Each wall is flat, endless, passes through zero and stands at right angles to its row. A trip goes straight from one point to another. List the walls that it crosses, first one first.

Walls:
(1):  3 27
(2): -35   1
(3):  22 -16
(4): -11 -10
(5): 49  8
(6):  44 -58
(7):   7 -24
(8): 18 27
(9):  20 -21
Trips:
 17 -43 to -35 -12 => 5, 2, 3, 9, 6
-81  -4 to -31 -65 => 7, 6, 9, 3
95 63 to -8 29 => 6, 9, 3, 2, 5

Walls:
(1): -15 -41  11   3
(2): -51 -45  22  -4
(3): -33  -2  -6 -20
(4):   7 -16  61   3
(5):  -2 -75 -37  45
(6):  21  55 -73  -1
(7): -70   2   5   7
(8): -19 -31 -17  27
Trips:
  2 -73 -10  -7 to -65 -28   4  60 => 7
 63  40 -20   8 to 15 23 36 12 => 4, 6

Walls:
(1): -28  17  17  18  26  32  15  15   3
(2):  23  -5  10  22 -27 -19 -19 -19   8
(3): -22 -53  34 -14 -22  36 -52  22  57
(4): -65  28  12  44   6 -91 -24  -9  19
(5): -11 -10  -6 -54 -13  74  32 -13  14
Trips:
  7  10  52  41  32 -11 -12  49 -59 to -20 -10 -37   5  40  35  31 -33 -10 => 4, 5
  8 -29   7  52  -8  22  12   9   9 to   2 -21   3  16   6 -42 -32  -7  17 => 4, 1
-24  27  36   5  35 -91  20 -53   9 to -41 -62  -1  35  36 -41 -18  36  -6 => 1, 3, 2
 33 -25  26  48 -23  37  10   2 -23 to -32  46  52 -22  31  -2 -19  55  33 => 5, 2, 4
 40   1  -5 -28  -4 -19 -44 -24  24 to   9   4 -57  18  55  -6 -10  24 -13 => 3, 2, 4, 1
-51  30  19 -18  20 -60 -41  22 -21 to  41 -17  27  -2  -4   6 -16 -57  -7 => 1, 2, 3, 4, 5
 15  60   8 -40  -1  15  41  -2 -12 to  26  -8   6  25 -23  31  21  10  -5 => 2, 3
  3  22  35 -54 -33  19  10  -5   7 to  22 -34 -33  -5 -28  22  10  29  38 => 2
-15 -56  32  25  48 -38 -17  11  46 to -35  11 -30 -15  -8 -34 -20 -16  12 => 1, 3

Walls:
(1):  22   0 -15 -45  42  70 -29  25 -40   3  -4  -7
(2):  11   5 -30  34  11 -13 -25  21   2  22  42 -28
(3): -42  -1 -13  39  29   8  29  -7   5  19 -11 -30
(4):  29 -33 -18   1 -23 -17 -20  -4  15  36 -20  17
(5):   7  58  -5  18 -41  24 -28   2 -29  16  20 -48
(6): -51   0  39  23 -62   8  19   8 -18  10  11  38
(7): -61  11 -20 -21  38  -7  -7  54 -46 -37 -69 -12
(8):  13 -19   0 -15  12  -3 -11   2 -37 -70 -21  31
(9): -18  27  11  10   5 -42  10  -1  20  -9 -40   2
(10):  20  28  15 -33 -33  27 -43  33  14  23 -38 -45
Trips:
  8 -33 -53  -3  18   0  36 -46   5 -20  36  58 to   8  11  95  76 -31   3  12 -10 -11  33  28  -9 => 6, 3, 8, 2, 4, 5, 9
 -3  21 -25  44   0 -32 -19  23  -8   1 -38 -27 to -12  -3  13  39   3 -23 -31 -39  -3  11   4 -13 => 10, 7, 6
 38 -46  38 -18  -3  -2  -3  23 -32 -30 -16  27 to -43  -4  36 -36 -15  -9  28 -22  -1 -46  -8  -6 => 4, 9, 1

Walls:
(1): -40 -34 -51  24 -24  84 -26  18 -19  29  84 -36  -6 -40   2 -35  12  27  13  78
(2):  15 -51 -16 -30  -2  15   7 -48  10  11 -62  15  53  24  19  19 -16 -41 -27   4
(3): -18 -25 -59   6  -8  10  37  11  19  10  55  27   3  27   7 -30  20  41  15  10
(4): -24 -62  31 -58  -1 -61   8 -66  11  17 -35  74  23 -38 -23 -60 -23  20   7  19
(5):  16 -59   0  14  64 -18 -14  50 -45  48   5 -22  49 -67  23 -11 -25  22   5  12
(6):  63 -10  20 -30  21  15  11 -10   2   9  -6 -10  34  10  21  24  15 -70 -51 -27
Trips:
 43 -70  39  28  16  17 -40 -50 -19  10  57   2  74   7 -37 -17 -17 -44   6 -34 to -18  22  32  -1  41  88  22  -3 -63  38 -12  -5  70 -27  77  57 -39 -13   5 -39 => 4
 -5  54 -37  55  58  91  -1   3  52 -39 -18 -24 -59  62  55  29 -16   2 -20 -15 to   4   5   4  -3  89  87  20  12   9  16  43 -32  26  17 -18 -51  19 -21   9 -11 => 5
-91  67 -14  -1   4  50  72 -51  48 -33  31  -6  29  43  11  46   2 -25 -35  39 to -26 -12   0 -44 -61  15  35  37  47  10  15 -43 -28  69  12  32  -1  31   3  53 => 6, 2
 -6 -81   9   6  29   4  27  40   0 -33  -9  12  -8 -15 -13 -23 -47  27  68 -58 to -68 -53  46   0  -8 -48 -34  28 -60  67  -7 -27  24  26 -25 -65  20 -39  48  -6 => 1, 3
 18  14   3  38  34  17  39   6 -33  21  20 -30 -59 -11 -40 -58   2 -18   1   4 to  11 -51  50 -46 -26  37  21 -21  68  13  32  44   1  25   6 -24  11 -51  34 -61 => 6, 5, 4, 1, 2
 16 -36  12   3  28  23 -12  19  52   5  22 -49  26 -36 -10   0  30  36 -14  -4 to  45   8  -5  50   7 -34  12   2   2 -61 -22  25 -31  76 -44  -4  -1  13  23 -88 => 1, 5, 6

Walls:
(1):  28 -46   7 -38  41  11 -39 -41 -44 -35 -10 -37 -33  -7 -28 -22 -14   4 -10 -11  -4   6  12   8  45   7 -13  13 -20 -10  12 -10 -10 -95  11 -27  11  13 -27  -1  -7 -30  -4  -7  26  -7 -33  35
(2):  -1  -8   6  -8   4 -18  20  14   3  38 -14 -34  25   5  12  24  -3 -16 -40 -17  17 -21 -22  -4  27  41 -22   5 -22 -19  10  12 -19  21   4 -26   5  25 -20 -36 -15  11   0   6 -31   3   5   5
(3):  25   4  18  18 -31  16  21  34   3  -7 -58  -7 -36 -31   4  26 -33  18  40  57  16  -6  -1  -5  17 -35 -10   6 -16  26 -40 -10 -38 -11   6   7  30  -8   7 -28 -30  29 -31   8  25  47   6  -7
(4):  38  -5  13 -26 -20  69  -2  26   6 -32 -13  22  32  17  -8 -44  50  10   3  76  -5  18  42 -29  42  -7 -19 -40 -53   6   9  13 -16   0 -15 -17   2  -7  25 -39  -4  54   9 -29  38 -11 -16  45
(5):   4 -10 -36 -32   7 -13 -29   3 -27 -42   9 -40 -46  -7 -22 -17  30   5  32   2 -13   8  22 -43  13   4 -13  41 -16 -44  -5   1   7  13  19  51  38  39  -9  -6  12  16 -21   4 -13   2 -29  24
(6):  16  24 -23 -24  25 -15  -6  -7  21  14 -15 -17  -3  30  30 -36  37  -8  15  40  11  20  -8 -26 -10   7  -5   8 -28   6   6  -4  -6 -36  25  -1 -33  -1   7 -13  -5  16  48  29 -12  32  16  27
(7):  -4  11  15 -13  35  -4  56  13  12   9  -6   1  16 -24  23 -15 -41   7  57  16 -27  33   9   5   1  46  17  -1 -21  -6  15 -55  -6  -1  15  -5 -35 -15 -43   6 -26 -49   7  -3   5  53  27   7
(8):  -6  -1  25 -24 -21  12 -27  43  -5 -18  11 -28  35 -13   5  -8   7 -27  13 -13 -46  -1  18 -68 -24  -3  -2  -8   6 -20  16  64 -31 -26  -3   3  41   4 -12 -43   8 -15 -10   0  30 -23  65 -17
(9):  26   0  -2   6  16  57 -23  30  15  20  29 -24  27  18 -23  46 -11 -31  36 -13   1  -5   1 -15  15 -15 -23 -33  -7  26  -3 -51   1  14  24 -16   1   1   2  18  19   2  29 -17 -31  -9  -6 -15
(10):  26 -35  -9   1 -48 -28  -8  -9  -5  10  14 -27 -45  23  24   9  20   0  27   0 -10  19  33  -7   9  32   4  36 -12  22   5  21  75  30  56  17 -42  13  12  15 -14  13 -19   3   0 -41 -40  28
(11):  14  19   5  67 -36   0 -16  -2  19  -2  -7  -9  24  45 -44  -7  54 -13 -28   4  32   8 -56 -26   0  50 -26 -26 -12 -28 -29  52  28 -10 -18   5  15   5  50   4  16 -40 -10   3  43 -35   3 -15
Trips:
-58   2  39  -3  -7   5  14  47  30  -9  12  18 -29 -19  -4  44  35  -8  27  23   0  -9 -28   4  44 -11  14 -53 -20  32 -43 -28  30 -52  -8  42   2  31  17 -26  32 -10 -20  23 -16  11  27 -73 to -55   9  29 -16  28  11  26 -26  -8  -7  43   6  33  17   1 -27 -48  35  50  37  -6 -15 -17  14 -14  32  36   7  -2  -2   6  11   3  30 -40  12 -46  -8 -16  49  -7  28 -59   0  10  43  -7  11 => 8, 11, 9, 3
-23 -14  33  32 -28 -14  18  16 -12  21  22  -1  17 -34  76  14 -53  -2  21  -3  13  12  17 -10 -30 -12 -24 -41   5  45  -9  -9  18 -15 -31 -33  -5  23  26  20   7  27  44 -15  16 -12   4 -47 to  12 -17  -5  27  41  12  31   1 -27  12  25   9  -4   0  34   5  58  52  53  30 -36  15  11  11  59  -6  21  20 -38  41   7 -20  -9   4   3   7  11 -46  45  23  53   8 -18  28  10  35 -20   9 => 8, 10, 4, 6, 5, 1
 -1  42 -47 -11 -29  25  26   0 -23  -8  33  -5 -14  16  29  -9  -2  16  14  -7  -2  23 -21 -15  12  16  -7  16   9  17 -16 -24   3   5   6  16 -21  12  61  19  12 -13  18 -19  59 -15 -56  -1 to  37 -54 -20 -11  -9  -1 -29  24  36  -8  -4  32 -62 -13   5  15 -24 -11  40  10 -39 -14   6 -22 -34  27 -35  -1  34  43  33 -33  -6   7  53   4 -22 -49 -18  -4  15 -32  11   2 -11  12  22  -5 => 7, 3, 11, 4, 8, 1
  0  20 -12  -4  15  31   0  -6  11  31 -38  10  37  -4  -2 -29 -30  59 -17  -8  25 -13  18 -20  -1  33  14  50 -25  11 -14 -24  65 -32 -50 -29 -10 -26 -28 -13   8 -15   4 -20 -78  17 -20  16 to -23 -25  19 -59  -1   6  45   2   1  28 -20  17  10  -5   4 -33   7 -22  -3 -35  15 -21 -16 -22   1  21 -20  -8   6  20 -39 -25 -31  38 -34  34  -7  -9 -25   3   1  32 -12  22  -1 -13  15   3 => 1, 4, 6, 3, 8

Walls:
(1): -26 -17 -17  47  13 -16 -24  10  44 -26  48   8  28   5  26 -17  16 -24  -3   0 -82  -7 -17   3  10 -27  52   2 -11 -48 -12   0  21   4  35  -1   0  15  11 -10   0 -33  29  29 -33  25 -15 -16
(2):   0 -40 -45  -4 -51  23  23  12 -19 -18  -3  11 -27 -61  -7 -17   0  18  27 -37   2 -34  -8  31 -14 -43  17  -9 -19  24 -31 -15 -12 -51  15  78  -3   4  21  -2   6  16  32  -9 -28 -36 -47 -15
(3):  16  19 -23   2   8  66 -20  -6  36 -15  31 -21 -52  78  25 -14 -16  17  36  21 -14 -21  12  51  -8   3 -23  23  48   7   6   5  13  -9 -31  -6 -26 -14  23 -47 -13  16  32  18  42 -20  23   3
(4): -15   9  33  10 -53  50  -4 -20 -32 -33 -42 -31  -1   8  36 -34 -26   4  14  29 -10  -1 -16 -10   8  69  -7 -13  -2 -41  -1 -22  56  34  23   3  30  12  22   3 -15 -28   0 -14 -72  28  12  31
(5):   7  17   6 -56  19   1  37 -32 -35 -16  13  11  25   6 -16 -24  27  -5 -13   8 -62 -24 -49 -37  48  16 -13 -33  -8   8  24  19  -7  18  10 -38 -13  30  -8  20   9  12  15 -13 -18  -8   7  -6
(6):  15  15 -13  26  -4  10 -10 -34   7 -53  13   2 -18  15  37  10 -13  41 -10  24  10  -2 -10 -28  37  11 -24 -44 -55 -16 -22 -17 -45 -11 -16 -40 -29  19 -41 -26  23   4   9 -26 -19   7  15  -3
(7):   9  12  -3  -8 -22 -28  62   1  23  17 -44 -24  -4  23  -4 -20   6  20 -57 -43  18   6 -41   4  27 -18  -6 -17 -12 -16  33   8  46  -1 -28  -7  -8  13 -22  16  30   0  13 -25  18  -9  41  15
(8):   3  10  19  11  13 -27  38  13  53 -19 -28  27  10 -20 -23   7  40  -4   8  -7 -44 -26 -26 -14  14   8 -25  -1  14  31  -8  -4   2  38  10 -30  11 -23 -14   4 -28  60 -52 -11  60  26 -61   1
Trips:
-13  17  61  95   9 -47  23   0 -26 -14 -30 -15  17  21 -21  38 -41 -40 -23 -10  -1  32  -8   0  37  55 -14 -43 -13 -10  -7  -3  44 -37  -5 -29 -10  35 -18  30   1  10  17 -30 -11  48  29 -31 to -35  -9  20  12  54  -6  11 -27  34   6  69  -5 -19 -34 -39   4   6  25 -14  10 -28  37  31  -3   2  -2  49 -57  16 -30  49   8  -8   1  45 -16   5 -15 -28  32  -7  24 -23 -19  -1  39   1  18 => 4, 7
 -5  19 -13  -8  21  43 -39 -41   5  11  20  13 -16  -3 -33   5   1  -7  25  25  -8 -20  -6 -19   3   1 -34  25 -21 -12  -7  52 -22  17 -21  12 -27 -21   4   4  13  25 -30   3  -4  21 -12 -33 to   6 -10  13  -3  59  12  23  19 -34 -12  -8  -2  51   6  -1   0   4 -39  23  -7  43  12  83  -2  24  42 -30  54 -18   3  50  67 -14   5  30 -12 -56   1 -25  -6   4 -26 -36   4 -11 -29  42 -24 => 8, 6, 3
 77 -14  69  31  24  47  25  57  25  15  20  15  31  16   7  12  43   9  11   8  26 -10   5  19  47   6 -31  16  39  -3  34 -16 -11 -37   9  22  33  25  39 -27  -6  28 -28  -5  50  30  14 -24 to -26  -9  10  -4 -22  -9 -27  56  39  12 -15   4 -34  27  22  -8 -54  -9 -12  25  -7   1  68   4  17 -21  -1   8 -44 -19 -12  17   1  42  21  25  35  27  10  24  12  14 -34  11 -29  -7   3  16 => 4, 1, 8, 3
-10   5   0   5  -1  26   4  30  36 -12 -34 -33 -36 -17 -38 -54   8  -6 -17   6  30   6  45 -31  12 -37 -16 -12   8  30  -6 -14  30   0 -16  11  59  33 -18 -36  -2  24  12  35  24  37   0  36 to -25  -4  -4   1 -16   4 -40 -17  -6 -15   1 -28 -20   9 -21 -35  34  26  30  42  -1  24  34 -55  31 -12  -8  -9 -13  17   7   4 -20  16 -16 -23  20   0 -40   4 -44 -37  11 -33 -29  15 -12 -21 => 2, 6, 7, 3, 5, 8, 1
 38  22  -3   0  25  49 -54  10   5  -5  30 -20 -37  47   8 -52 -11   8  73 -22 -34  -5  15 -26  25  -5 -22  -6 -21 -27 -20  12   9  44  -3  37  19 -49   2 -35  -3 -23 -13 -39 -33 -14 -40  29 to  50 -28 -31  -3  -1  20 -25   8  -5 -15 -24  21   3  25  22   2 -40  -9  31  10 -33  -3  -6  17 -25   3 -13  41  -9   0  14  43  22   9  -9   3   8 -17  -7  22 -23  34  -9  -3 -34  43 -30  10 => 8, 6

Walls:
(1): -25 -52   8 -22 -20  41 -17 -46  35  47   4 -32 -37  14 -30 -23   4   9 -51  46 -13  40   9 -18 -50  17  32  -7   2  16 -26  45 -25  18 -16  43 -30  15  -1 -31  15  10 -14  -3   9  16  22 -22
(2): -17  24 -42   9  11  16 -35 -14   9   8 -34   3  -3 -25  54 -38 -32  -1  41 -48   4  26  12  31  30  26 -32   8 -37 -51  -9  -5  -1 -31  18   9 -47  -9  11  -6   2  11 -38 -41   0  13  36 -14
(3):  39 -10  -9 -27 -27 -27  -1 -15  21  15 -36  10  -8  23  26  33  29  47   7  -9  22 -17   3   5 -39 -16  -6  23   9  21 -19  -9 -31  23  13  32   5  -9  29 -13  10 -16  -4 -20 -11 -31  13  -8
(4):  12  -1 -25  29   6  10  11  34  -6  -3 -36  74 -17  32   2  32  25  25 -19  29  15  -8   6  -8  -6   0 -36  21  20  29  36  16   4 -33 -21  37  36 -31  17  18 -16  -9  18 -29  -3 -11  17  27
(5): -10 -23  17  17  18 -12 -31 -44  24 -16 -56  -9   9 -55 -23   7 -32 -13  10  13 -32 -43 -30  -2  28  -7 -59  11  -6  -6   8   0  -8  15  20 -18   2 -11  19 -43  -6   4 -38 -27   8  -9   2   9
(6):   9   4   5   1 -21 -40  15   0 -39 -15  57 -16  14 -20  -2   2  -9  -6  16 -31 -27  24  40  21  19 -19   3  21 -11  -3 -15 -12  15   2  20 -23  30  40  25  17   9  -1 -15  -8 -18  12   7  15
(7):  17 -19  28  46  13   3   4  -4  29 -34 -10  -1  13 -23  41 -24 -27  10 -11  -9  -1  -3  27  12  -6  37 -12  31  31 -43  50 -17 -11  -6  -1  -5  28 -26 -33 -48  47  12  -3   9  -4  11   7  -1
(8):   9 -31 -13   2 -37  12 -40  19   6 -33 -25  23  23 -13 -21   2  30 -42  32   4   6 -27 -37 -13  42  -5  -2  57  69 -39   8   7 -24 -25   6  -3  43  -6 -41 -24  -3 -11  19  13 -11 -21 -33  51
(9): -16 -21 -17 -17 -33 -23 -22 -28 -13  -1 -14  -5  -5   3   2 -39 -25 -42 -12  35 -28  20 -28   0 -21  10  25  27  46  33 -27  44   2 -25 -23   7   2  38   1 -25 -33 -33 -19 -25 -15  31 -29  11
(10):  -8 -13  10   6  -9  26   0 -40  -9   3  -3  16  37   6  12   7  20 -39  -4  -9   5 -32  90 -15 -62   3  10 -24  55 -15   9  33  27 -40  -1  33  18 -23 -39  24 -38 -38   6  15  32   2  36 -13
Trips:
  0  42 -45  20  -4  30 -10  -7  28  37  44  16   2 -29  18 -10  27 -34  23  43 -22 -38  51  -4  23  22  -3 -19 -30 -23  25  -8  28  65  28  -4   2  -9 -39  34 -22  12  -6 -16 -39 -12  44  27 to  10  -1  41   3 -15  -7  -8  21  27  -8  -3  12   6   4 -15 -15   6  18 -18 -58  24  15  -5  23 -14 -22  15  37  31 -12 -20 -16 -23   6  36 -14   4  -3 -17 -19  21  10  21  -3  35   2 -35 -17 => 7, 8, 3, 10, 2
  9  12 -22 -16 -17  23   3 -13  -5  -5  24 -34  12 -19  -7   5   9   1 -24  19 -12 -16 -17 -20 -15   2  23   3   9 -20 -28  21  21 -15  42   5  -7   0 -20  -4 -21 -29  26  -2  17   0  -2 -16 to  -9   2 -21 -32   1  13  11  -9 -25 -10   2 -15  -1  12 -71 -17 -11 -26  17   4  10  -6 -12   3   8 -17  11  -6  14 -40   6  27 -33   4  40  10  18  21  15   9   9 -15  -2  11  12   9  28  29 => 6, 5
 16  -9  -6  -8  26 -36  -8   7 -10   9  28  -9  24  13  38  16 -24   1  35 -14 -42 -27 -29  40 -47   9 -10 -24  73 -30   0  -1   6  -9 -15  14  -2 -28 -20 -20   5 -26 -13   1 -44  23   0   9 to  31  15  -3  36 -20 -52  38  23   6  29 -63  13  14   2  -2  21  32 -14  43  17  -2  26 -30 -65  27  25 -19 -13 -22 -20  25  18  15  32   1  30  12   4   3  -9 -29   5 -34   2 -15 -38  27  12 => 4, 6, 10, 9, 7
 19  13 -28 -42 -38   5 -18  44 -19   9 -31  -6 -11  -7 -19  15  -9  14  20 -21  20  -3 -10  28  -6  -6 -37 -26 -41 -37  -2  55 -18  13 -25  -2  -7  25  -8   8   8 -40 -56  11 -14  23  -7 -16 to -14  27 -47 -18  37 -32  61 -19 -20  -6 -31   8  -5  17  11 -21  20 -62   5  34   0 -19 -11 -28 -34  17 -28  45  -2  49  -9  -7  30 -50  14  22 -19 -28   6 -15  -6 -16 -23 -30  -4 -10 -15  -1 => 6, 4, 10
-27  30  19 -15  -5  26 -41  -1 -13  64   5  35   8  21  -7 -27   0   1 -39 -32   1  66  13   5 -22  26  -8  28  24   9   8  16  53  -8 -45  22  16  23 -31 -38   7 -15  39 -13 -34  20 -22 -18 to  21   0   1 -21  35  39  21 -40  10   7  15 -15  29   7 -32  -5 -14 -12  28   4  27 -15 -10   9   8  14  43 -12 -31 -24 -14 -12 -44 -23  25  -2 -22  25  -3   4  -1   9  18  22  20 -29 -16  51 => 8, 4, 7, 9, 2, 10
